Each row is a point. A path goes straight from each point to the next, and from the last back to the first. The post is the endless flat space through its rows: a point in 2 columns, a line in 3, a plane in 4, and so on, so that a path can go around it. Count how often the path circles the post. Going back the other way cancels.
In the rows, zero is written as 100.

Post (2 x 3):
122 92 121
103 101 64
Path (28 x 3):
93 126 83
97 90 131
104 79 72
109 84 38
133 100 74
100 135 76
84 114 62
119 78 134
111 65 76
124 93 54
121 110 68
106 135 88
103 94 113
114 66 114
110 80 50
111 123 5
106 114 70
106 103 151
103 89 105
113 63 76
130 86 60
127 104 124
124 121 155
90 96 107
108 83 85
103 90 47
113 117 43
114 124 104
Times around: 5

Post:
108 130 70 95 90 105 85 111
111 64 81 86 110 87 81 95
104 108 86 101 94 81 121 78
66 109 151 80 76 137 117 127
104 90 143 112 65 126 107 112
130 88 98 79 94 80 104 87
112 91 91 88 96 91 63 81
Path (32 x 8):
86 136 92 104 68 91 111 96
103 100 118 120 83 87 108 83
106 109 141 88 98 117 84 108
115 92 124 114 93 131 102 97
75 76 102 103 93 121 111 70
40 97 161 108 49 120 119 62
144 131 126 101 50 65 92 89
126 77 119 68 105 80 62 102
176 104 85 88 101 83 90 85
134 92 100 86 87 101 62 70
144 62 99 77 83 86 99 92
71 101 101 102 71 106 85 115
48 111 142 100 89 105 100 128
94 84 88 123 105 109 51 91
153 91 71 75 118 111 80 119
105 87 140 89 108 116 97 130
115 105 129 94 79 90 106 127
108 90 88 71 70 72 127 111
115 108 75 66 79 101 104 102
107 135 102 50 93 103 160 64
82 82 110 107 107 102 109 85
120 59 129 129 108 79 76 74
120 81 118 93 92 83 95 117
100 88 99 133 95 115 70 102
138 63 135 102 87 121 77 90
195 90 71 90 67 86 80 54
66 111 101 104 81 115 116 114
44 55 171 98 85 101 88 114
128 95 119 88 90 92 84 107
105 77 81 81 145 81 115 90
89 95 114 104 74 152 89 89
102 88 89 69 76 105 72 94
Times around: 3

Post:
133 84 98 90 93 86 121 83 84 90 87 89
91 75 97 128 104 88 146 131 95 96 110 72
85 105 85 124 81 119 83 115 115 97 128 155
107 64 90 91 115 103 130 61 69 110 71 106
98 125 125 117 98 114 89 126 119 105 103 105
116 57 83 128 90 121 101 152 123 72 111 109
60 117 114 94 91 131 112 101 128 130 134 153
118 92 82 60 107 92 93 87 77 120 74 93
71 96 102 109 114 91 116 96 127 105 113 103
92 70 110 80 110 84 113 109 66 83 80 71
94 131 90 110 137 126 92 119 117 95 139 137
Path:
117 92 91 116 105 96 154 138 101 103 120 95
103 98 95 90 84 118 68 88 84 111 58 130
125 97 95 132 134 123 102 110 108 77 99 54
70 85 32 100 158 96 117 91 66 72 133 99
74 127 110 134 117 102 195 110 81 110 109 79
64 110 78 56 66 98 100 120 95 119 125 184
95 118 111 96 138 74 112 84 99 126 110 87
62 82 77 76 121 95 107 134 82 98 138 137
104 109 116 103 107 119 15 148 159 120 105 114
71 119 89 158 162 97 173 125 117 108 152 44
100 71 47 130 126 93 160 96 80 73 105 106
43 118 116 62 117 127 123 106 122 138 118 118
128 114 63 133 155 97 173 82 103 116 140 66
76 45 75 74 117 127 61 70 98 101 124 184
105 88 113 121 72 101 105 92 71 116 96 144
76 108 117 106 92 106 69 67 156 134 133 127
53 102 112 70 108 118 107 108 129 118 117 103
73 108 50 139 152 104 132 89 78 88 135 145
69 87 118 88 97 116 156 96 93 119 138 166
120 82 71 109 86 126 75 134 114 98 123 144
104 43 84 78 121 166 63 148 107 62 117 134
46 118 109 86 97 140 76 88 73 111 87 142
67 49 83 106 127 119 161 63 96 106 95 142
66 72 76 43 102 108 65 81 133 101 85 134
128 82 118 87 90 139 128 54 76 124 87 109
112 92 120 129 117 94 149 85 93 117 106 80
Times around: 1
